Each row of a before or after table is a point. One or more steps were done to the points. Then noise was added and the rows were shuffled. The steps act on columns, c1 being the first. Write out the steps. A step turns or swaps two columns, mirrors them in a line or flattens them onto one, adds a multiple of one to another, or multiplies or shifts one. Angles are multiples of 10 degrees, from the lower column toward the higher: turns from -170 to 170, lines from 10 to 170 but not 90. Use the fewest steps. Two steps may share a column if one is a turn and the other turns, adds or multiplies; they go together, in the order done. Otherwise the lowest column goes first.

Before, 11 rows:
.41  .27  -.10
-.17  .55  .44
-.43  .19  .11
-.57  .22  .04
-.62  .07  .12
.36  .24  .16
-.10  -.04  -.15
.35  -.34  -.04
.14  -.28  -.03
.13  -.31  .14
.22  .21  .34
After:
.23  .22  .44
-.44  .17  .14
.13  -.32  .21
.40  .26  -.13
.13  -.28  -.04
-.16  .55  .59
-.57  .23  .04
.36  -.33  -.06
.36  .23  .20
-.09  -.03  -.19
-.61  .09  .14
Steps: multiply c3 by 1.3

Before, 11 rows:
.16  -.04  .01  .27  -.13  .01
-.06  -.40  -.23  -.14  .31  -.18
-.21  .16  -.31  .04  .04  .39
.36  -.25  -.23  .36  -.32  .04
.34  -.42  .01  -.15  .22  -.15
-.12  -.26  -.19  .40  .13  -.10
.16  .06  .21  .03  -.17  .43
.52  .05  .21  .21  .02  .22
-.24  .09  -.15  -.27  .22  -.12
.10  -.02  .17  .12  -.13  .06
.49  .44  .17  -.08  -.13  .44
After:
.56  .33  .51  -.09  -.46  -.05
.10  .06  .02  .26  -.03  -.12
-.14  -.08  -.45  -.27  .16  .20
-.20  -.11  -.57  .40  .13  .11
.07  .04  .02  -.14  .19  .19
.16  .09  .62  .02  -.47  -.08
.16  .10  -.69  .37  -.10  -.31
-.10  -.04  -.94  .03  -.38  .10
.41  .24  .64  .21  -.22  .06
-.22  -.13  -.69  -.13  .24  .26
.06  .04  .51  .12  -.08  -.11
Steps: flatten c1 and c2 onto the line at 30 degrees; multiply c3 by 3; turn c5 and c6 by 80 degrees

Before (14 x 8):
-.11  -.07  -.43  .81  .04  -.15  -.12  -.40
.05  .09  -.03  -.30  .09  .01  .21  .31
-.16  .02  -.38  .72  -.28  -.38  .22  -.10
.19  .74  .19  -.01  -.02  -.01  .03  .05
.49  .20  .23  .00  .13  -.12  .47  .00
-.19  .12  .13  -.04  -.14  .20  -.53  .04
-.13  -.25  -.41  .84  -.09  .11  -.17  -.39
-.11  .21  -.08  .18  -.20  .05  -.74  .41
-.05  -.07  .28  -.16  -.35  -.08  -.69  .08
-.25  -.08  -.44  .71  -.23  -.23  -.08  -.18
.44  .10  -.24  .12  .02  -.11  -.10  -.10
-.02  .13  .11  .26  -.51  .29  -.46  .37
-.21  -.11  -.02  -.29  -.42  .22  -.49  .02
.21  .06  .32  .00  .34  -.13  .25  .07
After, 14 rows:
.23  -.11  .31  -.41  .33  .00  -.23  .06
-.21  .24  -.03  -.70  -.41  .20  .48  .00
.52  -.14  .25  -.38  .14  .00  -.50  -.02
.06  -.07  -.02  -.70  .12  .01  -.22  .25
-.03  .40  .09  -.15  -.50  .35  .28  .27
-.17  .41  .13  -.39  -.14  .28  .31  .04
-.14  -.08  -.43  .42  -.10  -.09  .31  -.28
-.22  -.03  -.48  .28  -.26  -.46  .11  -.15
-.06  .42  .27  -.57  -.34  .07  .59  .06
.18  .54  .18  -.41  -.03  .09  -.47  .05
-.17  -.12  -.37  .33  -.28  -.56  -.14  -.06
-.16  .62  -.08  -.18  -.17  .02  .41  .29
-.13  .06  -.40  .39  .04  -.39  .11  -.30
.42  .12  -.24  -.27  .02  -.24  .01  -.08
Steps: mirror c2 and c7 in the line at 160 degrees; add 0.5 times c3 to c6; shift c4 by -.40; multiply c8 by 0.7
